Each wall is flat, endless, passes through zero and stands at right angles to its row. A trip goes straight from one point to another. List the walls that it crosses, first one first.

Walls:
(1): [ -3 -10 -20]
(2): [-3 30 26]
(3): [-36  23  -2]
(4): [29 37 48]
(5): [33 28 32]
Trips:
[ 35 -45  27] to [-6  3 21] => 2, 3
[  1 -20  -3] to [  0 -29 -35] => none

Walls:
(1): [ -9   0  -5  12 -30  13  21   8  37 -30  -1  17]
(2): [ 12   4  39  -8  -8  17  10   7 -37   7  -9 -22]
(3): [ 22   4 -35  -3  15 -30   0  17   9  24  -7  24]
(4): [ -1   7 -22  -1  14 -18 -11   3 -10 -29  -2 -37]
(5): [  5 -37  10   2   6   4  -3  24 -10  10 -23 -19]
(6): [  6  -9  -6   8   5 -11  23 -30 -21  -5 -18 -23]
Trips:
[ -6  12 -31  19  17 -17  17   9  15  11  22   0] to [ -2 -12 -10  13 -26 -20  -4  -2   6 -13 -20   8] => 6, 5
[ 10  15  15  10 -12  15  24  -9  -3 -23  -5 -23] to [-13  13 -29  12  -5  26  12 -22  -1  -3  -9 -11] => 2
[  7  20  -5  11  -9 -14  14  -7  24  12  36 -31] to [ 24   4 -10 -15   0   5 -24   0  -6   2   0 -15] => 1, 6, 2, 5
[-26  -3  28  -3 -34 -33   0 -15   4   5  15  26] to [-17  16   7   4  -7 -25 -20  -3 -36 -11 -12   6] => 2, 1, 6, 4
[ -4   1  11 -24 -22   0  26  21 -15 -18 -28 -17] to [-40   8  -5  10  -9   8 -21  -2 -14 -24  -3   6] => 5, 6, 2

Walls:
(1): [-20   2   4  15   0   3 -42 -10  10 -39  41  10 -21   5  46  -3  -9  32
   4   1  15   4  -8 -13   3 -12  -7 -24  49  -2 -12  -7 -24 -18  11 -32
 -45  22  11  -7  19  -9  -5 -16 -18  -9 -10  37]
(2): [  3  29  -8   1  23 -20 -10 -27  -8   2  -1   4   2   9  -9 -16 -48 -12
  -9  19  29  16  -9 -18  -4  -6  10 -25  10  11   6 -30 -24  12 -21  -6
 -18   7 -13  -3 -11  -5   5   0   4  19   2   7]
(3): [ 26   1  24  17 -11 -23   5 -36  -5  -7   1 -10 -18   5 -19 -23  -5 -14
 -11  24 -20   7   2   5  11  16 -18 -11  -6  39  17 -43 -10  -2  -2 -13
   7 -11  10  12  30  11 -22 -26   0   2  14  -3]
(4): [ -4  -8  14  -7  29   5  12 -28  10   8   2 -11 -35   4 -13 -11  10  -4
 -18 -30  -6  -8   6 -13 -53  11  10  -7 -40   8 -38 -21  15 -14 -34  21
   4   7 -26  -7  -3  16  18 -12   0  -3  -2  22]
(5): [ 12  19 -35 -40 -35  20   9   5   5  27  10  -8 -14  -9 -10  18  -2   0
 -18  37  39  -1   0 -24   3  14  -9  14  23  19 -13  14  -5  -4  14   8
  -4  13 -21   3   1   3   4 -16  12 -39  25   5]
(6): [ -1   8 -17  12   4  -6   8   8  29  16  20  23  29 -12  13   7   1  26
  -6  18  10 -11  18   6   1  20  46   2 -32 -11 -13 -33  -7  -4  -7 -13
  25  -3  -1   6   1   1  43 -20 -13 -29 -23   2]
(7): [  2  -8  15 -15  31 -22  22 -46  -4 -28  22 -60  15   8  -7  21 -33 -18
 -13  -4   5  -4   9   9  21  18  24  17 -30  54 -23 -35  -8  16  -6  11
 -20 -26  11 -30 -11  -4  -3 -43 -50  18   1  16]
(8): [  5 -19  35  23   1 -12  -4 -21  -1 -22   6   6  14  15 -16  35  15  16
 -10   9  22 -15  -9 -32 -44   1 -13 -16  -5  13 -21  10  -7 -21   6  -6
  14  14  -1 -11   9   9  25   4 -14  -7 -24  40]
(9): [  4 -20 -22   5   5 -19  -1  -8 -35  -2  -7  16  16  -3 -19  -3   6  -1
 -24 -12  29  -5  11  13   9   0  -8 -19   5 -24   7   8 -17  16  -6   1
  -4 -14 -26  26 -15   5 -21  20  20 -47 -17  11]
(10): [ -5  19  -3  -7  17 -19  -1  28   8   4 -18 -10 -43 -21  10   5  10 -19
  29  -6 -11   3  23 -21  -8 -10 -10  15   8  43  -4 -11 -25  21 -18   4
   4  16   0  14 -14 -14  -6  -2   6   0 -11   0]
(11): [ -2 -18 -10 -28 -34   6   1  -5 -27 -15   8   3  -7  14 -27  29 -24  -2
 -24 -16 -31  35 -33   9 -24  20  12  16 -52 -16   2 -11  39 -28  16 -29
   1  -3   0  -1  19 -39  10  -4 -27  -9  10  -3]
Trips:
[  8 -14  23  18  24 -10  30  -4  -4   0   3 -20  -1  -6 -21  -7  -4  36
 -46 -14  -4  -2   1 -22  12  30   8 -37 -20 -14   3  16  46  12   3  -9
  20 -23  20   6  32 -15   1   2  -4  -4 -15  -2] to [ -6 -18  36  -3   4 -12  -5  13  -1  -9   0  -4  -1  12 -14  -8 -16 -20
 -24 -26  42  23  -8   9  -9  28  21  -1   5   4  20 -24  -6  -9  -5  13
  -9 -11  -5 -12  -5   0  -4  -6   7  52  -3  43] => 2, 6, 1, 9
[ 19   9 -18 -22 -16 -14  10  40  24 -13 -20  -5  22  28  28   8  10 -13
  -7   7  10  -1 -26  24 -27   0   9   0  -5  15 -14   5  14  -1   7  19
  10 -19   2  20   9 -27  20  20  -3   6  28 -33] to [-24  -2   6  15  24  -9  13  13  21  -1   1  16  19 -14  -5 -40  12  10
  11  -7  10  25 -27  -5  18  31 -12 -37   1  10  40 -10 -24   4  28  -6
  -5 -14  15   5  -8 -15 -13 -15 -10  10  10  -2] => 5, 3, 2, 11, 1, 9
[-13  21  -2  -9  -7 -22   5  -1   3 -18  21  22  16  -3  12  -4  -8  38
  45  25 -20 -10  -7 -27 -23  20  -1  22 -33 -15  13   4  -4 -15  10  32
  12   8   0  -6   3 -28   5  25   9  22  26 -11] to [  7 -15  16   2   7   1  41  -9 -48  17 -15  13  14  -2   0  -1  16  -6
  13 -17  11 -45   0 -16 -12 -38  17  -2  -6  -4  -9 -12   4 -15 -19  -3
  -5  -5  10 -38  25   7  -8  -1 -20 -16  -4 -19] => 4, 7, 9, 11
[-28 -14  10  -7   2 -19   8 -19  15 -26  -7 -21 -13 -11  -7   6 -17  12
  23   5 -25 -11  12  13 -20  23   9  -2  39 -10 -15 -13 -13  -4  29  -4
   8  -9 -21  -6 -17  -5  -4  11  37  10  31   4] to [ 17  27 -21 -37  22  20   0 -14  11   6   9   2  22 -32 -12   8 -18  21
  -3 -20 -17 -37  -8  17 -24   0  21 -13  15  -9 -35  -1   9 -16 -10 -11
  -8 -16 -17   2  10 -36 -21  14   6  15  -1 -14] => 3, 11, 10, 5, 6, 1
